Each row is a point. Each copy is the shape, with its points in the same order, turned, moved and blurred by noise. Some copies are also mirrored. Which?
In the rows, zero is written as 128.

Shape (5 x 2):
[[166 133]
 [ 68 141]
 [137  75]
 [ 79 175]
 [164 194]]
Copy 1 (5 x 2):
[[ 84 100]
 [152 172]
 [141  75]
 [122 188]
 [ 46 148]]
Copy 1 is: mirrored
Copy 2 (5 x 2):
[[171 113]
 [ 73 118]
 [152 172]
 [ 80  82]
 [169  54]]
Copy 2 is: mirrored

Shape (7 x 3):
[[199 158 141]
 [ 85 162 128]
 [ 97 113 131]
 [ 78 115 131]
 [116 141  92]
 [100 122  83]
 [249 100 125]]
Copy 1 (7 x 3):
[[177 169 128]
 [ 57 161 130]
 [ 80 118 139]
 [ 60 120 139]
 [ 85 155 174]
 [ 82 132 182]
 [231 132 144]]
Copy 1 is: mirrored
Copy 2 (7 x 3):
[[197 150 153]
 [ 87 173 138]
 [ 94 120 127]
 [ 74 131 124]
 [119 162 102]
 [100 147  81]
 [244  96 124]]
Copy 2 is: only turned
Copy 3 (7 x 3):
[[144 119 200]
 [ 97 165 111]
 [127 131  92]
 [121 142  77]
 [ 90 113 120]
 [ 89 102  96]
 [181  48 209]]
Copy 3 is: mirrored

Shape (10 x 4):
[[113 158 117 148]
 [210 164 165 217]
 [142 163  84 127]
 [175  95 130 133]
 [ 76 152 127 117]
 [131 123 201 117]
 [177  42 140  91]
 [ 80  79  79 208]
 [ 76 107 197 165]
 [162 118 141 155]]
Copy 1 (10 x 4):
[[ 90 192 110 132]
 [186 215 156 204]
 [121 191  72 122]
 [153 125 115 144]
 [ 64 178 121  99]
 [127 147 186  99]
 [163  64 117 117]
 [ 42 132  97 211]
 [ 67 148 200 141]
 [141 154 129 152]]
Copy 1 is: only turned
Copy 2 (10 x 4):
[[ 85 143 134 136]
 [181 152 200 194]
 [108 128 143  97]
 [162 107  97 142]
 [ 58 149  95 141]
 [129 169  68 187]
 [187  90  44 146]
 [ 56  44 138 178]
 [ 82 143  81 227]
 [145 118 125 167]]
Copy 2 is: mirrored
Copy 3 (10 x 4):
[[106 156 117 151]
 [213 173 117 221]
 [126 147  84 117]
 [170  91 125 146]
 [ 76 149 148 122]
 [148 125 200 141]
 [178  30 144 114]
 [ 59  76  90 211]
 [ 96 119 203 194]
 [162 116 127 164]]
Copy 3 is: only turned

Shape (12 x 8):
[[ 88 116 132  88 130 141 199  94]
 [106 123  83 142 127 130 135  98]
 [ 70 168  94 121 113 130 209 112]
 [143 134 114 137  88  57 111 191]
 [169  93 218 148 121 123  70 147]
 [ 77  96  64 104  82 137 175  95]
 [148 121 104  86 174 174 161 102]
 [ 91  85 130 197 147  90 179 192]
 [165  87 174 127 123 146  83 212]
 [172  92 182 108 193 105  44 159]
 [103 142 115 155 127 166 159 124]
 [ 39 141  91 102 120 147 148 125]]
Copy 1 (12 x 8):
[[ 72  75 124 115 135 169 215 132]
 [106  95  83 158 113 157 162 132]
 [ 51 133 107 139 106 153 227 146]
 [133 117 124 145 108  64 113 203]
 [172  53 214 158 134 125  77 149]
 [ 66  61  59 127  71 148 201 147]
 [145  76 103 111 162 202 196 151]
 [ 86  83 130 240 145 114 167 208]
 [167  56 175 143 133 140  98 234]
 [174  50 161 132 204 131  65 163]
 [106 113 132 168 112 191 180 154]
 [ 42 109  97 127 118 181 160 157]]
Copy 1 is: only turned
Copy 2 (12 x 8):
[[ 82 122 170 109 166 137 208 103]
 [111 124  98 148 144 160 156  96]
 [ 84 178 125 139 152 157 226 103]
 [124 140 110 165  79  87 133 185]
 [162  73 202 183 118 133  75 156]
 [ 68 105 102 119 120 150 195  82]
 [165 104 140 102 190 173 180 114]
 [112 111 135 249 157  96 187 162]
 [156  63 167 169 114 143 116 222]
 [170  73 167 147 174 119  50 198]
 [115 140 135 180 148 183 179 111]
 [ 40 140 127 128 153 163 164 122]]
Copy 2 is: only turned

Shape (13 x 9):
[[192 136 164  98  75 139  75 109 130]
 [138 162  58 223 120 188 200 132 145]
 [226 117 129 101 134  83  17  86  68]
 [150  69 128 195 137  62 202 161 149]
 [159 152 156 135 143 201  84 145 103]
 [159  86  91  88 158 115  84 184  80]
 [149  89 102 118 189 139 218 132 153]
 [111 100  91 195 180 116 118 132  77]
 [159 219  74 161 141 143 133 133  42]
 [160 135 219 169 113  51 108 116 107]
 [ 44 103 129  86 150 120 163 151 153]
 [ 87 113 159 145 100 159 150 121  58]
 [161 111 184 136  98 157 129 134 132]]
Copy 1 (13 x 9):
[[204 128 192  91  90 150  84  78 161]
 [148  66 105 189 141 243 178 176 178]
 [243  80 166 100 131 104  30  76 110]
 [178  62 147 197 104  83 190 173 197]
 [192 146 181 152 145 187  99 131 117]
 [223 147 100 139 109  96  74 163 102]
 [181 139  95 184 142 112 206 128 174]
 [155  66 120 215 152 106 109 158 111]
 [163  75 114 102 185 197 119 182  85]
 [162  60 247 120 135  76 117 127 168]
 [ 80 181 112 165 114  81 150 140 158]
 [116 113 173 159 104 150 164 130  76]
 [174 122 203 149  90 151 144 112 151]]
Copy 1 is: mirrored
Copy 2 (13 x 9):
[[143 201 170 133 106 116  89 121 144]
 [128 104  28 221 112 183 197 129 143]
 [139 235 164 131 186  56  66 121  89]
 [118  62 145 211 152  69 194 173 151]
 [127 154 142 147 148 199  88 133 105]
 [ 86 152 124 112 187  99  96 211  94]
 [101 103 124 132 189 140 236 165 161]
 [ 70 102  95 187 196 108 132 128  79]
 [171 138  48 139 137 141 133 110  36]
 [150  93 205 173 135  58 101  86 107]
 [ 43  57 127  80 142 128 155 143 163]
 [ 60 111 152 153  95 148 144 106  68]
 [116 139 184 167 114 154 127 134 141]]
Copy 2 is: mirrored
Copy 3 (13 x 9):
[[190 124 157 115  76 138  90 103 114]
 [119 145  15 193 125 204 191 144 159]
 [228 134 142 114 149 107  22  79  54]
 [149  58  59 188 148  65 197 169 121]
 [152 139 148 131 138 200 104 149 111]
 [168  95  83  67 163 125  82 176  87]
 [158  76  71 117 203 135 207 140 160]
 [104 117  57 167 188 135 126 151  58]
 [157 233  56 141 146 173 134 142  76]
 [153 135 175 187 111  56 132 130  75]
 [ 64  92 102  67 154 113 180 142 142]
 [108 116 121 122 111 167 182 133  46]
 [162  98 154 146  92 150 146 135 127]]
Copy 3 is: only turned

Shape (16 x 11):
[[110 122 148 142 145 153 162 143 141 148 135]
 [ 94 110 109 130 167 143 188 136 117 117 134]
 [154 242 113  40  88 178 142 129 114 118 174]
 [128 136 113 115 126 162 165 134 116 158 130]
 [ 96 154 128 150 144 150 164 135 138 131 112]
 [136 180 102 171 167 131  82 142 129  50  91]
 [111 117 143 148 153 191 149  97 128 139 137]
 [130  97 135 166 154  93 129 132 171 135 148]
 [120 113 122 159 151 136 128 140 120 179 108]
 [ 98 206 122 130 112 113  78 176 111  66 111]
 [109 136 151 196 179 135 154 134  93 148 164]
 [123  93 165 133 165 157 122 165 137 106 127]
 [151 155  85 137 111 104  92 177  93  96 142]
 [110 197 104 104 168  99  75 140  93 100 122]
 [141 135 163 149 147 111 155 116  97 120 105]
 [102 177  97  93  76 130  67 126 111  57 130]]
Copy 1 (16 x 11):
[[122 117 153 117 141 149 168 135 126 143 126]
 [126 108 107 117 150 145 205 132  98 124 109]
 [148 249 135  11 143 135 137 143 106  96 143]
 [149 142 120  91 127 150 167 135 112 153 119]
 [113 145 143 134 148 137 177 134 113 141 105]
 [118 165 128 175 178 123  98 168  83  70  61]
 [133 124 147 123 146 187 153  98 108 135 126]
 [121  82 128 156 147 107 135 136 149 124 146]
 [142 106 126 139 141 137 138 146 112 181 117]
 [ 71 188 138 113 155 105  98 203  78  96  85]
 [131 112 149 166 166 144 168 141  65 150 168]
 [120  80 158 116 153 167 141 169 114 104 111]
 [129 156  90 119 125 101 104 203  84  98 123]
 [112 164 109  97 198  89  93 170  64 115  98]
 [143 111 170 124 135 106 152 130  67 122 109]
 [ 64 187  94  78 121 116  76 155  80  75  91]]
Copy 1 is: only turned
Copy 2 (16 x 11):
[[ 70 135 108 158 132 108 119 128 156 144 118]
 [ 73 127  69 140 153 113 161 126 147 120 117]
 [118 241  90  44  92  94  70 118 131 111 169]
 [ 93 153  75 122 120 115 114 114 142 157 121]
 [ 73 167 106 148 124 123 137 130 159 127  95]
 [158 177 134 152 128 171 137 179 133  60  83]
 [ 72 141  92 170 139 150 107  93 157 129 139]
 [121  96 148 171 118 108 153 145 169 142 130]
 [101 130 111 162 132 147 130 134 139 184 101]
 [114 193 153  98  92 147 132 200  97  78  96]
 [ 81 164 111 211 153 123 157 141 121 150 146]
 [ 85  99 122 158 157 123  93 157 132 110 117]
 [157 152 104 117  87 129 136 193  93 119 127]
 [141 190 147  85 146 159 154 171 101 110 124]
 [114 148 128 167 137 104 138 101 101 124  98]
 [122 165 132  63  61 167 123 157 100  64 134]]
Copy 2 is: mirrored
Copy 3 (16 x 11):
[[ 88 121 131 146 141 165 150 144 136 144 141]
 [ 79 133 114 156 174 158 168 130 116  92 140]
 [124 232 100  44  90 214 132  81 142 115 166]
 [ 98 142  89 120 136 182 152 117 113 146 127]
 [ 86 163 120 162 148 162 150 134 150 130 112]
 [167 195 146 176 164 147  75 128 155  70  97]
 [ 82 123 136 166 146 200 128 102 114 138 125]
 [136 102 139 173 144 114 133 130 162 142 162]
 [106 125 106 153 158 138 118 137 120 164 112]
 [132 224 144 119 114 123  77 145 153  78 103]
 [ 96 162 147 196 170 145 137 140  90 157 165]
 [115 101 163 139 154 167 114 162 130 111 129]
 [163 182  90 125 121 115  87 140 118  91 140]
 [139 215 131 102 181 111  79 106 137 100 122]
 [140 149 162 151 143 138 159 122 103 133 102]
 [126 199 121  97  81 131  70  87 143  56 108]]
Copy 3 is: only turned

Shape (16 x 12):
[[150 126  55 141 180 147 118 172  85 120 134 168]
 [ 84 179 129  45 201 173 134 120 114 140 135 102]
 [138  86 115  92 129 116 156  97 108  99  76  95]
 [137  98 108  99  87 110 126  91 236 126 192 103]
 [117 184  81 102 100 114 166 115 134 118 145 102]
 [201 167  88 155 119 156 135 143 167 125 104 147]
 [177 213  98  27 138 140 147 110  89  74 143 155]
 [162 138 112  90 143 148  71 146 162 133 134 127]
 [ 95 145 111 159  94 154 116 153 163 128 116  91]
 [160 140 164 105 125 136  88  98 130 170 124 201]
 [174 135 129 117 160  57 121 137 118 145 145 131]
 [196 120  83  94 121 123 204 153  59 129 158  83]
 [138 149 212 218 129 133  17 131 137 116 162 120]
 [127  98 124 150 180 160 187 162 154  92 111 135]
 [ 84 111  52 110 111 131 164 152  38  96 155  73]
 [134  92  25 199 187 142 209  79 118 117 144  88]]
Copy 1 (16 x 12):
[[160 146 102 137 202 198 136 176  75 134 154 159]
 [111 152 102   7 159 176 122 102  99 123 149 107]
 [150 111  87 116 108 140 147 112  84 105  66 113]
 [127  67 106 121  92  90 154  99 180  91 188 164]
 [128 175  92 103 105 145 186 123 117  71 156 134]
 [186 158 130 145 156 188 178 124 170 121 125 158]
 [211 173 141  25 118 183 165 149  78  60 139 143]
 [166 121 114  96 140 176  96 133 167 114 151 146]
 [ 83 155  98 156 139 166 141 118 169  95 135 117]
 [164 157 172 108 106 140  78 101 121 150 140 181]
 [180 161 105 113 153  79 118 160 114 133 132 152]
 [184 138  84 114 100 142 206 186  68 142 147  75]
 [141 162 182 189 177 111  31 111 184  92 160  82]
 [107  98 141 122 198 155 185 142 114 140  95 123]
 [105 145  54 137 125 172 166 172  31  83 155  82]
 [147 110  63 175 210 139 236  80  60 134 158 110]]
Copy 1 is: only turned
Copy 2 (16 x 12):
[[ 86 113  30 124 170 174 159 175 115 147 141 150]
 [ 35 211 113 147 178 190 113  91 128 114 129 149]
 [106 124 118 113 135 138 149 105 129  77  66 107]
 [172 126 143  66 128 143  55  88 189 130 158  91]
 [113 164  84 113  95 145 138  76 143 108 162 112]
 [170 159  75 132 119 180 157 175 172 135 134 112]
 [115 207  94  73 122 209 171 115  96  51 162 174]
 [131 172  97 104 156 160  79 167 130 139 118 133]
 [108 151  82 155  85 137  91 127 173 148 121 108]
 [176 156 135 134 157 169 124 134 119 161 112 205]
 [131 136 121 115 170 103 149 142  92 134 156 127]
 [ 88 111 105  91 102 192 192 126  64 111 147  62]
 [160 115 125 239 130 115  33 189 114 136 159 161]
 [ 68  92 115 146 151 169 166 157 206 122 119 115]
 [ 33  95  38 116  81 157 132  82  84  98 133  97]
 [112  68  38 165 187 182 176  74 171 105 141  40]]
Copy 2 is: only turned

Shape (18 x 12):
[[123 144 124  98 145 124 152 199 113 105 105 151]
 [106 158 145  99 155 161 139 145 207 109 202 129]
 [211  28 173 202  92 117 155 123 123 104 116 121]
 [107 163 128 104 148 102 138 118 140 133 118 104]
 [105  99 111 122 153 153 124 136 137 164 117 123]
 [117  79 140 118 130 157 158 122 111 113 142 121]
 [196 149 127 102 154  99  91 132 155 124 132 176]
 [ 98 171 100 100 131 166 140 125 132 125 142 140]
 [103 129 112  93 160 124 150 167 158 172 106 106]
 [ 91 166 113 148 159 142 134 124 115 114 221 153]
 [130 157 191  97 153 137  84 130 117 109 111 174]
 [133 173 135 113 128 132 147 150 153 162 178 132]
 [ 93 113 107 153 103 153 136 129 122 169 103 112]
 [102 162 105 124 134 152  68 124 126 108 135 117]
 [110 140 104 103 130 127 138 124 154 134 118 158]
 [100 159 117 233 159 164 137 121 141 153 142 133]
 [228 112 112  87 137 163 162 131 109 110 136 129]
 [ 92 161 122  89 150 151 169 124 118 118 113 127]]
Copy 1 (18 x 12):
[[ 97 123 129 100 128 129 153 198 122 115  96 159]
 [ 84 123 127  93 170 157 176 145 224 103 163 107]
 [213  67 205 189  67  82 187 122 132 149 128 103]
 [ 85 162 122 109 150 109 149 134 131 147 113  89]
 [111  88 114 123 141 159 118 128 142 166 106 111]
 [118  86 156 101 121 161 163 114 121 119 126 116]
 [183 144 111  88 155  79 130 154 174 136 125 138]
 [102 159 119  90 131 180 138 127 148 114 121 127]
 [ 71 113 101 114 139 136 154 158 150 177 101 116]
 [114 147 122 116 185 182 151 144 127  87 191 132]
 [138 156 181  69 157 116 103 138 159 126 120 153]
 [114 156 123 112 143 153 155 163 172 155 164 135]
 [ 96 121 129 164 101 166 120 115 123 163 123 110]
 [110 143 114 111 145 147  78 134 149 102 133  88]
 [ 96 140  95 107 120 135 149 121 153 132 123 143]
 [130 160 141 216 186 193 137 119 146 135 139 111]
 [211 110 121  64  92 152 186 155 130 138 106 109]
 [ 79 150 123  93 141 163 156 124 119 127 105 128]]
Copy 1 is: only turned
Copy 2 (18 x 12):
[[127 101 197 110 123  75 146 134 110 116  90 122]
 [103 136 169  64 107 126 107  92 177 106 202 100]
 [165  37 131 220 154 187 149 191 164 118 154 159]
 [126 164 140  99 137 120 140 143 132 123 111 128]
 [ 82 107 127 112 130 138 133 104 130 161 111 132]
 [109  76 141 115 130 156 157 123 120 100 132 140]
 [196 114 151  99 154  86  89 127 149 148 146 176]
 [126 150 147  94 108 109 134  70 108  98 132 123]
 [102 128 156  94 114 118 144 124 145 179  96 114]
 [ 99 145 134 111 139  86 134  81 104 106 217 127]
 [140 144 196 104 151 129  69 125 109  93 123 191]
 [146 153 163 103  96 111 138 121 132 148 171 131]
 [ 88 125 114 163 112 152 145 108 123 147  93 131]
 [117 144 121 126 139 110  71  90 107 100 122 120]
 [121 130 139 102 115  97 124 107 153 128 115 154]
 [ 81 146 139 200 163 122 134  67 135 140 182 115]
 [217  67 156 113 133 153 166 103 114 111 127 127]
 [104 153 163  89 121 117 162 101 122  99  96 138]]
Copy 2 is: mirrored
Copy 3 (18 x 12):
[[152 132 125 109 160 133 157 194  96  93 107 144]
 [126 142 137 104 189 171 147 130 210 113 150 107]
 [249  30 202 170  74 147 139 122 128 148 116 165]
 [114 132 133 118 147  98 149 124 123 126 107 109]
 [127  90 115 100 155 157 124 134 117 162  92 120]
 [146  68 146 109 126 165 168 116 121 118 102 131]
 [194 160 131 113 173  99  93 111 135 123 130 173]
 [112 157 109 104 139 163 160 125 129 117 110 115]
 [118 108 125  86 162 114 139 177 135 155  95 112]
 [122 129  88 142 169 183 175 106 133 123 192 120]
 [134 155 177 113 182 146 108 104  82  92 121 159]
 [134 157 132 100 138 137 150 146 152 152 166 123]
 [119  98 118 123  91 165 131 140 103 167  90 107]
 [134 141 103 132 151 158 101 101 107 104 114  87]
 [120 136 106 117 138 136 137 133 143 126  96 151]
 [137 133 115 193 152 192 152 123 116 206 132 101]
 [240 124 140  59 122 132 171 115 130 118 103 148]
 [108 143 130  99 153 145 187 130 113 114  88 118]]
Copy 3 is: only turned
